Every row gives one point. Each copy is the shape, with its points in the same order, turned, moved and blurred by noise. Some copies are also mirrored. Which?
In the rows, 128 means zero.

Shape (7 x 2):
[[131  93]
 [107  83]
 [105 106]
 [ 95 177]
 [180 163]
 [159 165]
 [142  62]]
Copy 1:
[[103 130]
 [103 155]
 [124 148]
 [193 133]
 [148  61]
 [160  79]
 [ 68 132]]
Copy 1 is: only turned
Copy 2, 7 rows:
[[127 108]
 [156  91]
 [145 122]
 [162 181]
 [ 81 174]
 [102 176]
 [107  76]]
Copy 2 is: mirrored

Shape, 10 rows:
[[171 139  89 122]
 [147 124 221  94]
 [152  74 134  96]
 [127 121 159 126]
 [109 149 134  74]
 [121  96 122 170]
 [166 133 172  99]
 [134 106  93 139]
 [199  63  86  82]
 [188  78 123 117]]
Copy 1, 10 rows:
[[130 158  73 158]
 [157  86 176 191]
 [185  99  99 135]
 [126 107 141 143]
 [162 172 152 146]
 [ 98  97 101 107]
 [150 113 131 191]
 [124 135  83 119]
 [199 112  35 149]
 [162  90  64 156]]
Copy 1 is: only turned
Copy 2 (10 x 4):
[[167 150 109  94]
 [ 35 146 131 138]
 [112 110  73 139]
 [111 135 135 145]
 [108  86 144  95]
 [161 136 125 178]
 [ 84 150 118 110]
 [170 119 105 139]
 [144 118  20 106]
 [135 150  56 130]]
Copy 2 is: mirrored
Copy 3 (10 x 4):
[[124 119  83  91]
 [174  72 200 118]
 [131 138 162  61]
 [129 112 158 126]
 [179 148 135 125]
 [ 72 134 141 115]
 [160  83 150 103]
 [ 93 150 121 100]
 [128 138 123   8]
 [112 111 138  46]]
Copy 3 is: only turned
